Each row of a before or after table is a point. The points were changed in one or more steps. Then noise was added and the rows were shuffled. The steps act on columns, c1 being the first. What was done? A step turns or swaps two columns, mirrors them in a line or flattens them onto one, adds a multiple of one to another, or multiplies or shifts one. Angles are multiples of 10 degrees, from the lower column toward the higher: turns from -170 to 170, lines from 10 to 170 but not 90. Use the fewest steps. Two steps may share a column if one is a turn and the other turns, adds or multiplies; they go together, in the order done. Otherwise the lowest column goes first.

Before (9 x 2)
[[-16 -60]
 [ -5 -34]
 [-56  24]
 [ 10  30]
 [ 15 -28]
 [ 43  15]
 [  3 -13]
 [-20  45]
 [-23 -53]]
After (9 x 2)
[[ 15  44]
 [ 25   9]
 [-29  17]
 [ 22 -55]
 [-13   6]
 [ 45 -18]
 [-57 -17]
 [-34  -8]
 [-54 -21]]
Steps: swap c1 and c2

Before (10 x 6)
[[ 15   6 -11 -31 -23   2]
 [ 20   5 -12   6  -2  18]
 [ -2 -20 -15 -28 -18  17]
 [  8  -8 -16  -4  -1 -15]
 [ 11 -19 -12   0 -25 -10]
 [ -9   3   9   1 -14   1]
 [ 21   8 -17   7 -10 -13]
 [ -7  -2 -10   4 -11  42]
 [ 12  -7  -6  -7  -9 -13]
 [  5   4  60   6  -6 -12]]
After (10 x 6)
[[ 11 -16 -12  -1 -38 -10]
 [  7  -7 -15  -4  -8 -14]
 [  5   6  60   7  -2 -11]
 [ -2 -20 -15 -28 -31  17]
 [ -7  -3  -9   6 -12  41]
 [-10   3   8   2 -13   0]
 [ 11  -7  -7  -7 -15 -12]
 [ 21   8 -18   7  -5 -14]
 [ 14   8 -11 -30 -17   3]
 [ 18   5 -13   5   3  18]]
Steps: add 0.7 times c2 to c5

Before (9 x 11)
[[ 18 -22 -36 -10 -16  -9  13  14  -4   6 -23]
 [ 19  32 -31 -35 -33 -14  -9  13  -6  26  12]
 [-23  -9  -3  12  20   8 -21 -19  28  -7  -3]
 [  5  -6 -28 -18 -53 -15  11 -17   7   9  12]
 [-27  18  16   5  10  13 -43 -54  -4 -57 -38]
 [-10  11 -38 -57 -26 -18  28  15 -15  10  27]
 [-13  -1  29  18 -15  52 -15 -21  -8 -27 -31]
 [ -2 -25  14 -28  -2 -26 -13  -7   5  13  -6]
 [ 40  26 -30 -45 -19  -3  11 -18 -26  -9  46]]
After (9 x 11)
[[ 50   0  13   4   6 -17 -45 -55  -5 -61 -14]
 [ 20 -21   2   4  13   4 -22 -21  20  -3  10]
 [-11  -2 -17 -22 -42  28  12 -18   3   7   4]
 [-25  49 -16 -15 -23  31  -8   8  -7  27  -4]
 [-61  42  -2 -33 -12  29   9 -13 -15  -8  10]
 [ -9  44 -21 -39 -18  35  26  13 -13   9  25]
 [ -2 -11  -7 -17 -12  35  15  10  -2   6 -25]
 [  5 -10 -29 -38  -2 -14 -12  -4   4  16  -7]
 [ 32 -13  49  13  -8 -28 -18 -22  -4 -29 -13]]
Steps: mirror c1 and c11 in the line at 110 degrees; add 0.3 times c8 to c2; turn c2 and c4 by 30 degrees; turn c3 and c6 by -90 degrees; multiply c5 by 0.7; multiply c9 by 0.7

Before (9 x 14)
[[ -1  -8  -7  -5  22 -27 -19 -26  -9  35 -40  32  26 -36]
 [ -9 -11 -19  16 -34  -7   5  10  -6 -22  18  -9 -12  33]
 [  5 -16 -16 -16 -14   3  10  46  34 -43 -18 -32  26  21]
 [ -5  40  -3  31  39 -14 -10   1 -15 -12  -3 -19  19  31]
 [-34  -5   3  -8  -6  31  11  39  15  33 -43 -22 -23 -23]
 [  9  18  -1 -17  30  -3 -40 -12  -3  26  12 -12 -57  38]
 [ 26  13  -7 -20 -10   8   2 -26  21  27  18  45  16  12]
 [ 33  37 -11   6 -17   2  -9  -7 -10  10   2  26 -48 -24]
 [ 38  37 -16  19  16  12 -51  41  -4 -42   6  40   6 -22]]
After (9 x 14)
[[ 22 -14 -16 -16  44 -22  -2  35  33 -13 -21 -32  23  17]
 [ -6 -11 -19  17  21  -9  -4   8  -5 -31  19  -9 -12  32]
 [ -5  -3   3  -9 -34   9   7  59  16  -6 -43 -23 -26 -22]
 [  6  17   1 -17 -25   3 -29 -16  -6  28  12 -12 -56  39]
 [-20  -7  -9  -4 -35 -11 -24 -30 -11  24 -39  31  28 -36]
 [ -6  40  -4  31  12 -13  19  -1 -15  37  -1 -21  21  32]
 [ 57  36 -17  18  41 -10 -24  17  -4  18   5  40   5 -24]
 [ 28  35 -12   8  -7   4  15 -23 -11 -17   3  26 -49 -24]
 [ 14  11  -7 -20 -27  22   9 -30  17 -10  17  48  17  13]]
Steps: turn c6 and c8 by 30 degrees; turn c1 and c8 by -30 degrees; add 0.7 times c2 to c7; turn c5 and c10 by 90 degrees

Before (10 x 24)
[[ 52  -1  11  -1 -28  48  12  11  -5  13  -3  -7   2 -23   1 -10  13  -6
   10  -2   9  -9   6  -5]
 [-13  -1   7   5 -17 -22  -2  -7   1   4  12  -4   2 -26  -5  -7  13 -11
   19  21  -9 -13 -35  -8]
 [  6   1  -3  -1 -10 -12   2  -7  -2  14   1 -12   0  13   0  -1  -7   0
   12   0  -2  -7   7 -26]
 [-16  11  -3  -1  -5  16   1  -2 -13  -4  -3  -1   4 -11   2   0   9  11
   -5  -5  39 -12   8 -19]
 [ 36  12  -5  -1 -10 -20   4  -4  -4   1  -3   1  -1  11  10  12  -6 -12
    6   5 -12  -6  -1   1]
 [-16  12  -4  -7   3 -17  13  -5   0  12  13 -20  15  14  -3  -5   2  13
   12  13 -11  -8  -6 -10]
 [-11  -1   6   4   1 -19   7  -7 -11   1   8   1   3   5   0  -7   5  -8
    7  -3  -8 -14 -22 -11]
 [-16   1  -1 -12 -10 -19  11  18  -2  16   6 -10   1   7   4   4  -3  -5
   17  -3 -13  14   8   2]
 [ 26   7   6   2  -3 -21  -4  14  -2  13  -1  -7   2  10   1   7 -19  -3
   13  -2 -11 -15  10   3]
 [ -3  -1  -2  -1  -4 -23  -5  -3  -3   9   1   1  20  -7  -2   3  15 -13
   16  -1 -12 -13   5  -1]]
After (10 x 24)
[[  8  -1   5   0 -27  58  11   4 -21  13  -2  -8   3 -23 -12 -10  15  -2
   11  -4  10  -8   7   6]
 [  3  -2  -3   4  -1 -22  13  -3  -6   0   8   2   3   5   6  -7   5  -5
    7  -5  -8 -15 -22   0]
 [  0   2  11 -12 -10 -23   5   8   4  16   5 -10   2   6 -18   3  -2  -3
   18  -4 -12  15   9  11]
 [  1   1  -9  -2 -10 -19  20  -4  -5  14   2 -11   0  13   5  -1  -7   0
   14  -1  -1  -7   8 -15]
 [  0  -1  -2   5 -17 -10   5   0   6   3  11  -4   2 -25   8  -7  14   6
   20   7  -9 -13 -35  -7]
 [  1  12 -11  -1  -5  21  14  -3  -6  -4  -3  -1   5 -12   1   0   9   2
   -5   2  38 -11   9 -12]
 [  1  -1 -12  -1  -3 -21  -1   0  -2   8   2   0  21  -7   3   3  15  -5
   15  -7 -13 -13   5  -5]
 [  4   6  -5   2  -4 -26  -5   7 -10  14  -1  -7   1   9 -13   8 -17  -3
   11  -2 -10 -14   8  -1]
 [ -1  12  -9  -7   3 -24  15   1   5  12  13 -19  15  14   5  -6   2  11
   12  13 -11  -8  -7   4]
 [  5  13 -10  -1 -12 -26   3 -11 -15   2  -3   0   0  11  -2  11  -7  -3
    7  -3 -13  -6  -2   4]]
Steps: flatten c1 and c9 onto the line at 110 degrees; add 0.7 times c22 to c3; add -0.5 times c14 to c6; turn c7 and c24 by 50 degrees; mirror c8 and c15 in the line at 150 degrees; flatten c18 and c20 onto the line at 50 degrees
